Each row of a before or after table is a point. One or more steps were done to the points. Then noise was added and the rows were shuffled. The steps act on columns, c1 being the first. What was done? A step turns or swaps two columns, mirrors them in a line or flattens them onto one, adds a multiple of one to another, or multiplies or shifts one. Angles are multiples of 10 degrees, from the lower column toward the higher: turns from -170 to 170, lines from 10 to 170 but not 90. Use the fewest steps. Two steps may share a column if one is a turn and the other turns, adds or multiplies; they go together, in the order done. Otherwise the lowest column goes first.

Before (11 x 2):
[[-29 -13]
 [ 19 -31]
 [-52  -8]
 [  3   0]
 [ 24  17]
 [-48 -54]
 [-43  -4]
 [  9   8]
 [  2  -2]
 [  5 -41]
 [ 25 -65]]
After, 11 rows:
[[ 24  28]
 [ 67 -25]
 [ 52  46]
 [ -2   3]
 [ 25 -48]
 [-10   5]
 [ 18 -39]
 [-25  17]
 [ 21 -24]
 [ 37  18]
 [  1   2]]
Steps: turn c1 and c2 by 110 degrees

Before (13 x 6):
[[ 12  28 -64  31 -50  12]
 [  1 -16 -70  38 -41   3]
 [-30  18  30  -1  12  48]
 [-20  14  30  17  41  48]
 [ 33 -24 -42  46 -13   6]
 [-20  -1  44   0 -11 -12]
 [-29  31  20  18  19 -48]
 [ -7  -4  12  -8   8  32]
 [-36  10  38 -10  26 -31]
 [ -5  36  35  -1  29  31]
 [ 19   0 -14  61 -45  11]
 [ 52  21  11 -13  15  52]
 [ 26   5 -50  25 -47 -14]]
After, 13 rows:
[[ 18  59 -16 -10 -45  13]
 [-38  -7  37  13  28 -30]
 [ 51  -8   9  28  16  53]
 [-19  -2  44   1 -11 -12]
 [ -2   6  32  34  31  32]
 [  1  33 -72 -21 -42   4]
 [ 28  27 -49   3 -51 -14]
 [ 12  34 -66  20 -52  12]
 [ 33  39 -40 -31 -11   5]
 [-20  19  32  11  40  47]
 [-29   3  29  18  10  48]
 [ -7  -6  15  -5   6  31]
 [-28  22  21  24  20 -49]]
Steps: mirror c2 and c4 in the line at 40 degrees

Before, 12 rows:
[[-31 -13  40 -23 -10 -21   1 -38  -7  13  -4 -13]
 [ -7 -55  71  26  51  14  52  26  12 -58   1 -14]
 [ 18  26 -24  35  18   8   8 -34  10 -80  11  31]
 [ -3   3  28   2  50 -28  -9   2  18  14  43  19]
 [ 45  33 -12 -20  -7   2  60  28  18 -10 -15  59]
 [-30  19 -32  40  -7  -4  -8  21  -9 -46  12  30]
 [ -1  42   6 -15  -3 -30  74  27 -14 -17  -9   3]
 [ -1  36  86 -19  -9  -9 -11  13 -32 -31  20  -1]
 [ -8 -44 -27  44  -1 -35  69 -11  22   6  79   5]
 [-25  38 -26  -8   4   6  -7  15 -30 -40  64  27]
 [-24  38   0  41  36   9  -1  -4 -95  12 -16 -11]
 [  9  24   8   2   4   6  25   1  17  10   4 -13]]
After (12 x 12):
[[ -2   1   6 -12  -6 -30  74  25  47 -16  -7   7]
 [ -7   9  71  26  53  17  53  26 -12  79   3 -16]
 [-33   2 -32  40 -11  -3 -10  17  43  24  14  32]
 [ 46  26 -13 -19  -7   0  60  27  24 -16 -15  55]
 [-31 -10  40 -23 -11 -23   2 -39 -17   1  -7 -12]
 [-25 -85   3  42  37   6   2  -7  55 -34 -18 -12]
 [ -9  13 -29  46   2 -32  69 -13 -42  25  79   5]
 [-26 -10 -26  -8   6   2  -9  16  63   7  65  28]
 [ -3  15  26   2  55 -26  -8   4 -12 -11  45  21]
 [  9  22   8   0   4   5  24   2   4 -23   5 -14]
 [ 20  33 -23  33  14   7  10 -33  62  45  11  28]
 [  4 -13  86 -21 -10  -8 -11  11  59   1  21   0]]
Steps: turn c2 and c10 by -140 degrees; turn c2 and c9 by -110 degrees

Before:
[[ 28  24 -29  14 -22  33  -1  24  10  25 -24  12  19  23  -9 -45 -13 -17
   27 -12]
 [ 12  26  17 -28  21  28 -28   6 -19  24  -4 -38  -5 -11  14 -19  16   9
   -2 -12]
 [ 47   5  36 -23   9  20 -37 -11 -22   9 -10  -8 -30  -8  11  -6  -3   0
    2 -43]
 [ -3 -34   0  -6 -32 -18 -15   5 -38  -9  42  -5  19 -22  43  26  37  -3
  -28 -10]
 [-16 -18 -29 -11 -17 -20 -24  -9 -16   1  20  -6  32 -19  13   3 -21   8
  -42 -29]
 [ 17  14 -37  11 -15   7   3  16  28  49   3 -25  31  23   7  -7 -27 -10
   31 -51]
 [  9  -2  24 -30  -4  24 -22  18 -16  -7 -42 -29 -28  18  -1  -4  23  13
    1 -34]
 [-31 -45 -15  17 -37  -6  14  10 -61   8  27  -6   1 -40   8   2   5   8
    6 -12]
 [ 21  44  16  -8 -26  28  13   4  23  45  -6  -3   1  34 -20 -22 -15   9
   13 -23]
 [ -2 -33 -25  -2  -9 -19 -11  14 -80  -5  43  -7  -4  -1   3  28  15  15
  -15   1]
 [ -8  37 -12  -3   0   6 -17  -2  36  19   5   6  14  21 -13 -19 -12 -20
   42 -33]
 [ 26   2  20 -21  16  37 -35   3  -5  36 -20   7  -4  -8 -16  12  31  28
    6 -27]]
After, 12 rows:
[[  9  27  17 -33  22 -48 -28   7  -7  24  -4 -96  -4 -11  13 -20  16  -5
    7 -12]
 [ 10  36 -12  10  -1   1 -17  -2  34  18   5  15  15  21 -13 -19 -12 -11
  -46 -33]
 [  1  46  16  -1 -24 -55  13   3  24  46  -7  -6  -1  34 -19 -22 -16 -15
   -4 -24]
 [ -9  15 -37  20 -15 -25   3  16  21  50   3 -63  31  23   8  -7 -26 -13
  -29 -50]
 [ 19 -45 -14  -5 -38  39  14  10 -63   7  27 -17   1 -40   7  -1   4 -10
    0 -13]
 [-13 -34 -24 -30  -9  25 -10  13 -74  -5  43 -18  -2  -1   4  29  15  -2
   22   1]
 [  5   2  19 -20  16 -71 -36   3   3  37 -21  17  -4  -7 -15  11  32 -26
   15 -27]
 [  8  -1  23 -33  -4 -40 -23  19  -4  -6 -42 -73 -28  17  -1  -4  23 -11
    9 -33]
 [ -1 -18 -28 -15 -18  42 -23  -9 -11   0  19 -15  32 -17  14   2 -20  22
   36 -29]
 [-23   5  35 -30   9 -72 -36 -10 -13  10 -11 -20 -30  -9   9  -4  -3  -3
   -1 -43]
 [  0  24 -28  18 -21 -70  -2  23   5  26 -24  30  20  24  -8 -45 -14  -4
  -32 -11]
 [-10 -34   0 -19 -32  25 -15   5 -34  -8  42 -12  19 -21  42  27  37  19
   20 -10]]
Steps: turn c1 and c6 by -140 degrees; multiply c6 by 1.6; turn c4 and c9 by -20 degrees; multiply c12 by 2.5; turn c18 and c19 by 140 degrees
